Each row is a point. Any point is a mix of the corners, with weights that add up to 1. It lies inside the corners' shape when no weight is negative. Is each point inside? If not, which corners have a negative weight?
In the rows, zero is written as 128.

Corners:
(1): 111 83
(2): 145 56
(3): 166 208
Points:
144 66 -> inside
121 82 -> inside
145 63 -> inside
144 124 -> inside
161 192 -> inside
167 124 -> outside (1)
141 176 -> outside (2)
131 142 -> outside (2)

Corners:
(1): 94 151 177 133 110 45
(2): 87 205 132 167 117 156
(3): 105 149 107 61 190 132
(4): 249 75 181 87 156 194
(5): 147 118 136 142 33 198
(6): 94 196 96 147 122 61
(7): 119 100 132 147 153 106
Points:
115 126 129 117 155 114 -> inside
119 141 144 150 97 107 -> outside (3)
106 169 129 151 120 133 -> inside
143 111 140 133 126 139 -> inside
133 147 143 130 146 130 -> outside (5)

Corners:
(1): 199 142 132 8 55 179 188 61 169 79 162 152
(2): 135 187 141 133 54 168 101 129 72 123 132 105
(3): 145 177 126 175 100 59 75 67 73 120 178 65
(4): 136 136 162 110 162 154 138 111 129 116 81 180
(5): 98 136 152 148 96 159 47 64 123 170 152 92
(6): 60 140 123 81 146 37 147 159 182 196 162 90
(7): 131 172 188 142 23 133 136 70 136 84 145 118
(8): 107 180 156 176 143 106 104 114 138 222 164 65
(9): 218 105 64 71 141 43 126 147 211 174 62 191
(10): 155 98 155 119 78 148 174 99 90 149 119 104
(11): 143 138 106 81 97 154 143 79 162 79 70 84
(12): 129 146 100 119 56 147 196 36 93 152 112 165
(13): 184 124 144 7 134 85 130 104 158 174 57 162
Points:
128 147 165 110 107 120 131 83 149 127 137 109 -> outside (2, 9, 12)
133 157 148 127 86 148 131 75 114 133 132 99 -> outside (6, 9)
137 158 133 123 76 132 120 91 119 137 153 100 -> outside (4, 13)
131 156 141 109 92 117 125 97 138 134 125 123 -> outside (10)
112 136 107 171 114 112 104 111 107 198 139 57 -> outside (1, 4, 7, 13)
121 155 155 118 105 126 138 95 120 149 142 127 -> outside (9, 11)
142 138 129 96 109 142 139 92 142 112 93 117 -> inside

Corners:
(1): 76 183 192 79 172 85 154 151 151 68 36 109 126 161 213 78 101 127 119 153
(2): 98 132 182 87 159 113 102 66 81 77 88 121 123 99 135 114 161 83 100 142
(3): 145 137 153 247 204 132 76 139 83 111 96 101 135 168 144 194 147 143 48 107
(4): 77 142 165 129 100 112 130 147 134 157 118 194 183 137 116 176 143 141 140 161
(5): 125 129 23 177 141 90 53 114 193 80 51 156 24 120 202 208 88 90 108 85
(6): 105 169 65 146 120 95 14 155 95 116 169 75 186 113 132 148 134 184 107 162
(7): 163 89 88 136 104 112 131 119 101 90 67 182 129 116 106 131 186 103 126 123
(8): 135 43 107 90 100 7 152 140 218 95 130 137 181 155 133 92 102 132 68 143
(9): 104 55 80 112 140 138 70 119 117 147 63 177 93 112 128 155 107 136 30 81
(10): 133 176 140 96 154 114 154 160 146 183 104 94 75 126 20 42 187 115 172 116
(11): 138 92 51 132 103 93 166 179 169 129 183 72 144 105 140 155 56 132 148 134
(12): 105 106 138 57 87 207 98 208 163 129 70 87 145 131 71 133 83 185 137 205
(13): 145 209 98 89 135 79 188 223 202 157 196 85 203 154 116 143 50 161 63 197
(14): 173 93 131 154 142 195 124 142 102 109 103 122 31 164 21 101 66 152 134 161
(15): 160 14 103 155 139 80 30 148 133 129 95 230 189 140 129 138 195 58 174 126
(16): 183 109 46 143 22 213 73 177 188 192 118 148 128 177 87 89 109 120 121 180
(17): 182 152 121 155 199 106 171 98 190 157 109 135 119 208 248 210 122 149 127 160
(18): 148 161 142 89 110 109 164 146 167 144 198 124 107 64 85 124 154 155 189 36
(19): 124 114 184 124 136 97 151 197 118 127 164 133 132 98 136 141 180 184 123 217
(20): 148 99 120 55 69 102 132 164 179 119 110 133 58 195 72 144 117 85 117 139
(21): 82 122 64 91 134 218 87 189 190 79 123 131 79 201 65 126 110 120 132 164
Points:
188 92 116 86 100 107 217 194 212 141 183 154 87 144 30 137 101 139 212 155 -> outside (1, 2, 3, 6, 9, 16)
124 103 163 98 110 93 99 160 113 138 109 147 178 125 78 92 179 118 109 140 -> outside (5, 11, 14, 17, 21)
134 130 128 131 144 103 112 136 136 121 116 141 122 143 129 134 144 124 107 141 -> outside (11, 12)
124 119 120 120 116 124 113 154 145 130 113 138 128 143 108 142 121 134 123 148 -> inside
106 142 135 130 127 166 54 146 122 117 49 131 126 164 148 133 180 116 140 186 -> outside (8, 9, 11, 13, 14, 18)
138 108 104 127 124 112 117 165 158 131 123 136 133 141 119 139 119 136 122 137 -> outside (2)
138 116 99 125 122 134 123 165 184 144 102 136 112 163 123 142 91 126 114 131 -> outside (2, 6, 7, 19)
132 112 105 131 135 135 102 151 151 117 81 149 105 171 118 140 122 131 105 160 -> outside (2, 11, 18)
136 96 127 127 131 127 95 127 125 109 81 154 161 171 122 130 134 112 91 151 -> outside (5, 10, 11, 18, 19)

Corners:
(1): 151 153 74 131 115 172 90 128 111 61 90 119 123 133 127 99 126 60 134 112
(2): 98 145 105 95 72 57 133 181 125 137 111 166 102 83 111 150 104 128 130 170
(3): 148 135 150 101 74 130 202 134 149 179 102 174 102 110 123 180 82 73 88 166
(4): 140 80 81 80 153 133 176 86 93 110 101 85 141 103 82 141 128 113 138 69
(5): 67 149 117 95 135 116 82 200 189 156 125 98 28 126 87 181 145 150 104 55
(6): 158 152 89 89 191 144 122 166 52 138 70 122 104 180 120 132 203 145 114 132
(7): 131 113 85 153 215 164 105 147 119 145 171 16 139 209 118 75 191 131 126 135
(8): 160 121 84 115 206 101 95 105 128 78 115 90 134 180 187 129 186 99 134 87
(9): 146 118 163 118 106 95 162 109 168 146 46 140 99 80 42 148 85 59 68 122
(10): 139 95 155 99 146 104 115 120 87 198 120 139 157 112 128 85 125 90 108 109
(11): 85 98 160 99 202 86 190 138 92 135 156 206 179 145 37 122 138 104 139 92
(12): 117 161 196 47 48 83 184 64 170 179 46 160 92 81 130 130 103 28 188 195
(13): 131 125 211 120 132 95 198 140 120 147 106 151 103 124 95 141 12 84 144 141
(14): 122 108 214 146 53 95 203 125 160 153 66 145 90 60 155 112 109 79 105 124
(15): 120 155 86 67 120 100 104 145 90 83 159 95 55 179 58 149 137 138 31 129
(16): 184 138 101 131 147 160 75 170 95 95 168 62 154 219 86 128 196 162 143 113
(17): 151 188 154 84 100 131 180 109 140 165 77 139 122 40 129 158 110 120 81 133
(18): 199 115 171 86 140 194 140 75 126 73 90 143 130 95 195 134 124 40 134 243
(19): 90 110 103 126 148 142 94 144 95 111 115 110 184 219 127 108 142 184 96 105
(20): 168 135 116 183 104 170 96 7 103 80 107 119 130 112 159 180 151 50 125 176
(21): 216 145 74 88 124 164 92 48 135 89 101 156 87 128 127 116 152 127 136 195
Points:
146 137 126 105 128 127 137 113 122 122 106 129 112 120 112 135 133 92 120 137 -> outside (19)
136 132 124 109 117 135 137 124 122 129 100 128 118 119 109 130 138 103 110 136 -> outside (8, 13)
130 134 114 102 127 121 123 129 113 118 114 125 115 145 110 133 133 124 103 135 -> inside
157 130 141 90 123 113 152 106 130 142 77 118 98 109 134 110 108 107 113 172 -> outside (1, 3, 5, 11, 16, 20)
143 127 130 114 139 139 137 110 119 126 110 115 122 143 114 130 131 98 121 130 -> outside (2)
138 139 127 89 125 132 138 131 140 118 112 125 107 129 131 125 128 105 135 140 -> outside (6, 9, 10, 20)
151 132 117 101 127 125 128 108 126 121 107 143 111 124 110 129 133 110 124 148 -> inside
141 126 112 108 149 130 121 154 113 120 123 115 121 153 105 121 135 133 105 114 -> outside (12, 20)

Corners:
(1): 125 124 109 100 134 110 71 127 125 149 155 142 149 119 117 110 120 135 134 133
(2): 87 115 130 115 121 127 116 64 136 112 162 147 120 109 93 136 122 144 165 106
(3): 113 129 111 97 128 134 129 126 127 150 108 143 146 104 134 151 134 81 118 112
(4): 112 150 129 249 156 112 125 122 162 134 118 131 149 149 112 98 132 123 138 141
(5): 131 124 133 168 143 113 149 111 146 111 96 128 146 158 115 146 133 109 135 143
(6): 124 129 120 102 141 118 129 119 119 130 152 91 148 104 158 119 149 80 144 124
(7): 111 155 125 136 137 159 141 121 103 142 135 137 68 156 117 133 123 148 104 112
(8): 127 133 50 136 175 113 107 118 110 149 128 118 118 125 130 135 140 131 110 115
(9): 113 121 124 129 161 106 116 132 147 107 101 152 143 131 148 118 146 126 163 193
(10): 136 120 141 177 125 131 139 126 143 116 110 123 147 150 161 123 166 137 141 158
(11): 109 116 119 103 114 114 118 124 118 145 192 135 147 110 134 158 118 140 148 114
(12): 128 170 129 143 83 112 121 123 137 126 125 148 155 139 135 135 111 141 143 123
(13): 130 123 150 155 140 118 125 119 146 145 195 117 54 117 91 120 119 151 132 95
(14): 118 123 129 120 154 147 128 125 142 122 101 112 117 115 119 102 127 110 126 203
(15): 142 111 122 127 147 144 115 148 148 167 105 111 155 154 172 102 142 148 149 158
(16): 124 139 125 109 135 136 108 93 121 152 107 108 139 144 145 166 140 105 142 118
(17): 120 110 137 122 103 111 125 100 134 130 154 149 115 152 137 124 129 100 175 133
(18): 127 119 133 109 140 131 139 136 79 196 127 115 99 118 139 102 127 129 136 128
(19): 134 134 139 97 148 152 137 114 114 146 94 134 136 126 191 119 132 97 114 160
(20): 127 143 140 138 145 168 147 114 135 118 125 155 129 110 115 99 133 40 163 144
(21): 129 130 128 91 114 138 83 134 88 151 112 111 145 118 191 153 116 136 126 119
Points:
122 129 121 134 137 127 126 118 128 135 122 130 139 134 138 129 134 117 138 138 -> outside (13)
118 130 122 130 134 121 97 116 140 133 147 140 142 121 132 121 119 125 156 141 -> outside (3, 5, 6, 7, 10, 18)
122 130 125 133 134 129 123 117 134 131 127 132 132 130 133 128 131 114 139 136 -> outside (18)
122 132 127 138 133 122 125 118 128 144 127 133 124 140 137 138 123 137 135 122 -> outside (1, 6, 10, 14, 20)
133 135 109 127 144 122 105 129 132 142 138 125 149 116 152 126 137 115 132 127 -> outside (2, 5, 7, 14, 17, 18)
112 126 128 154 145 134 144 112 124 126 112 147 128 129 124 119 133 96 141 147 -> outside (1, 6, 12, 13, 15, 16)
125 115 116 141 150 123 129 135 128 142 123 113 115 134 140 122 139 133 127 150 -> outside (1, 2, 12, 16, 19, 20)
120 130 131 132 133 127 123 117 129 137 132 129 133 128 134 125 131 118 143 134 -> outside (8)

Corners:
(1): 122 135 132 150 100 65 128 55 116 105 109 83 130 85 143 166 156 158 103 87
(2): 86 192 123 116 165 111 137 187 153 92 124 88 124 128 112 169 181 176 148 153
(3): 166 88 153 185 109 90 207 104 120 113 170 71 94 220 195 61 122 169 196 230
(4): 109 172 139 102 189 151 114 34 134 159 52 144 104 111 86 140 100 137 165 98
(5): 88 147 98 143 63 165 107 92 87 173 27 249 69 144 99 100 154 151 160 73
(6): 72 96 61 89 144 147 137 45 85 167 147 162 93 126 69 116 150 163 136 144
(7): 162 148 178 170 140 71 72 141 136 73 183 105 130 171 68 127 120 180 140 113
(8): 195 111 73 157 197 112 137 164 117 168 151 88 97 190 170 51 146 179 105 189
(9): 141 99 120 115 143 61 110 138 213 111 111 142 24 106 132 188 94 139 126 127
(10): 156 141 162 160 149 163 143 121 144 136 143 155 100 127 96 190 128 187 102 98
(11): 194 108 96 187 116 102 167 167 169 127 174 95 171 117 139 57 125 136 135 239
(12): 152 55 89 121 144 144 88 41 146 109 30 152 111 137 109 179 162 155 141 124
(13): 135 127 130 117 166 215 97 38 109 123 81 133 35 62 40 110 175 140 142 87
(14): 163 165 139 172 188 87 109 129 173 105 245 111 130 174 148 83 198 112 109 205
(15): 97 139 110 212 128 125 127 111 132 79 113 75 140 139 125 124 101 152 74 138
(16): 94 153 83 95 129 178 165 51 188 190 65 111 111 123 70 147 129 171 210 35
(17): 174 232 131 129 80 134 115 99 157 114 148 101 106 158 115 138 90 152 100 121
(18): 122 75 179 86 114 152 135 173 183 53 102 101 131 126 97 196 98 88 72 51
(19): 109 169 150 123 192 103 101 145 200 40 157 112 118 131 126 89 143 193 62 100
(20): 174 109 42 181 119 78 231 117 113 109 152 137 110 173 160 86 84 129 173 196
(21): 131 193 110 146 205 159 181 74 130 190 70 211 57 176 17 118 215 181 89 141
Points:
123 135 115 133 134 127 131 87 149 121 105 126 105 124 101 130 134 146 142 122 -> outside (8, 10)
150 155 108 146 147 132 130 120 130 142 141 116 116 149 106 111 140 150 121 133 -> outside (3, 9, 12, 19)
138 140 117 146 135 117 122 135 149 107 146 117 108 130 117 126 125 152 114 121 -> outside (3, 4, 12, 21)
151 132 120 155 129 124 139 107 132 129 106 130 89 164 119 136 147 156 136 127 -> outside (4, 6, 11, 19)

Corners:
(1): 105 118 61 131 117 74 68 188 171 165 60 61 113 187 127 153 119 166 79 106
(2): 63 136 95 108 187 157 173 144 144 181 161 193 107 146 118 153 50 101 61 156
(3): 145 93 143 128 189 143 82 147 153 114 90 202 150 183 117 163 134 179 56 115
(4): 61 111 155 169 134 110 86 196 92 86 183 164 126 171 172 148 85 108 119 137
(5): 156 82 72 152 122 158 185 129 125 97 159 193 144 96 189 70 123 111 163 122
(6): 119 152 197 142 163 95 69 99 109 76 121 72 69 78 144 165 50 171 7 138
(7): 136 94 137 137 94 82 148 113 136 94 172 207 159 114 136 126 137 135 178 92
(8): 115 92 122 132 144 106 134 186 181 153 125 128 207 194 191 146 184 115 153 117
(9): 106 158 198 94 141 84 168 181 101 164 156 181 102 97 104 127 113 101 160 144
(10): 165 135 77 81 89 114 91 105 116 107 152 56 212 124 137 82 100 155 135 143
(11): 114 192 186 131 74 154 157 72 116 138 73 67 132 86 186 180 85 154 19 108
(12): 118 110 163 144 139 81 78 170 118 81 158 124 83 118 118 163 129 102 174 160
(13): 120 65 144 80 78 149 84 132 202 80 131 169 123 154 114 134 132 141 71 63
(14): 112 120 86 155 201 159 203 116 132 171 179 145 113 147 115 168 75 128 102 38
(15): 108 89 126 95 125 71 67 160 143 127 82 95 130 201 146 104 148 168 144 197
(16): 123 73 223 158 89 113 70 122 120 93 129 175 107 182 130 124 155 92 32 117
(17): 85 47 91 148 146 139 57 187 170 120 169 128 152 180 113 139 155 148 99 116
(18): 105 166 100 146 159 127 159 128 177 140 114 197 129 179 114 85 178 119 121 124
(19): 93 127 33 95 114 122 188 124 115 141 103 110 158 88 137 90 153 120 143 88
(20): 169 70 119 162 203 132 139 205 154 76 134 171 188 208 96 119 142 158 100 147
(21): 82 93 142 123 54 97 48 161 129 121 99 76 138 77 101 119 82 84 140 109
Points:
114 114 116 122 120 113 115 137 146 134 120 128 133 139 132 128 127 132 110 113 -> outside (4, 20)
116 118 118 127 130 108 133 128 91 114 153 102 146 78 167 131 95 137 165 130 -> outside (1, 2, 13, 16, 18, 20)
94 59 143 162 161 104 47 174 182 120 127 148 132 220 114 160 118 143 59 99 -> outside (5, 9, 10, 11, 12, 19)
129 109 122 130 134 117 117 150 133 108 139 134 155 148 130 124 118 137 115 129 -> inside
121 111 129 136 142 125 123 146 137 113 140 150 138 139 129 133 115 131 100 115 -> outside (15)
116 133 105 139 169 131 154 149 131 143 116 147 148 169 154 124 126 137 87 128 -> outside (7, 12, 13, 17, 21)
132 132 130 122 112 125 155 105 126 115 138 142 112 93 108 117 102 114 97 94 -> outside (3, 4, 8, 15, 17)
112 118 143 158 153 119 116 146 128 122 129 152 113 149 135 135 104 138 76 130 -> outside (8, 10, 12, 13, 19)
107 111 131 125 127 108 106 153 137 124 126 127 134 142 122 134 117 129 109 121 -> outside (5)
